Every row gives one point. Each copy is the shape, with its points in the same order, turned, moved and blurred by noise. Is it also mirrored, or only turned?

Shape (8 x 3):
[[ 24  29  58]
 [ 40  18  12]
 [  1  34   5]
 [-64 -48 -25]
 [ 78  14  25]
 [-36 -32 -21]
 [-34 -57 -25]
 [ 17  18  61]]
Copy 1:
[[ -2   6 -91]
 [ 28  23 -50]
 [-12  28 -36]
 [-27 -48  38]
 [ 60  27 -76]
 [-12 -31  21]
 [  5 -45  33]
 [ -1  -7 -86]]
Copy 1 is: mirrored
Copy 2:
[[-21 -53  15]
 [ 16 -29   1]
 [-10  -1  27]
 [-69  65 -23]
 [ 31 -44 -20]
 [-49  51 -20]
 [-51  62 -43]
 [-28 -52   2]]
Copy 2 is: only turned

Shape:
[[ 28 -30 -42 -14 -39   4]
 [-40  -1 -43  15 -46 -18]
 [-37  34  14 -21  37   4]
 [-29   6  66  65  38  34]
 [ 56  43  -9  48  11  46]
 [ 40  18 -40 -12 -18 -56]
 [ 66 -52   8   8  29  13]
 [-33   3  -6 -28  63 -17]
 [ 33  43   1  10  42  11]
 [-29  18  46 -33  40   2]]
Copy 1 (10 x 6):
[[ 11 -22  30  12  27 -43]
 [-20 -52  27  35   5  13]
 [-25  -2 -46 -19  -1  56]
 [ 48  35 -42  42 -28  71]
 [  5  53 -35  73  17 -24]
 [-55  12  29   0 -18 -45]
 [ 40  69  25  -4  28 -23]
 [-39  13 -10 -27  11  49]
 [-27  61 -43  31   1  12]
 [ -6   7 -47 -38 -12  50]]
Copy 1 is: only turned
Copy 2 (10 x 6):
[[ -7  -2 -27  12 -72 -22]
 [-68  -2 -19 -17 -24 -22]
 [  1   9   3 -10  26  56]
 [ 27 -66  20   6  71   6]
 [ 36 -45 -85  28  15  -1]
 [ -9  58 -50  19 -28 -25]
 [ 79 -16  -8  17 -39 -30]
 [ 22  34  12 -43  12  38]
 [ 43   3 -53  12  27  23]
 [ 23  10  27   9  26  58]]
Copy 2 is: only turned
Copy 3:
[[ 13  -5 -59 -11 -59  11]
 [-24 -14  -3  -9 -50  58]
 [  0 -11  26 -38  50  14]
 [-29  69  14  25  70  23]
 [ 29  95   3 -23 -19 -20]
 [ 12 -28   9  -6 -60 -32]
 [ 36  30 -63  35   2 -34]
 [ 32 -37  17  -8  46  10]
 [ 27  31  19 -21  18 -29]
 [-18 -15   3 -31  67  -4]]
Copy 3 is: mirrored
Copy 4 (10 x 6):
[[-38 -39   8 -18 -16 -54]
 [-46 -26  48 -44 -25  12]
 [  5  44  11 -17  34  30]
 [ 17  23 -51   8 -21  85]
 [-30 -33 -25  72  17  22]
 [-33   4  61  27 -22 -49]
 [-11  11 -58  35 -33 -52]
 [-24  74   4 -21  20   3]
 [-18  24   2  49  25   5]
 [ 33  52  -1 -23  23  17]]
Copy 4 is: mirrored
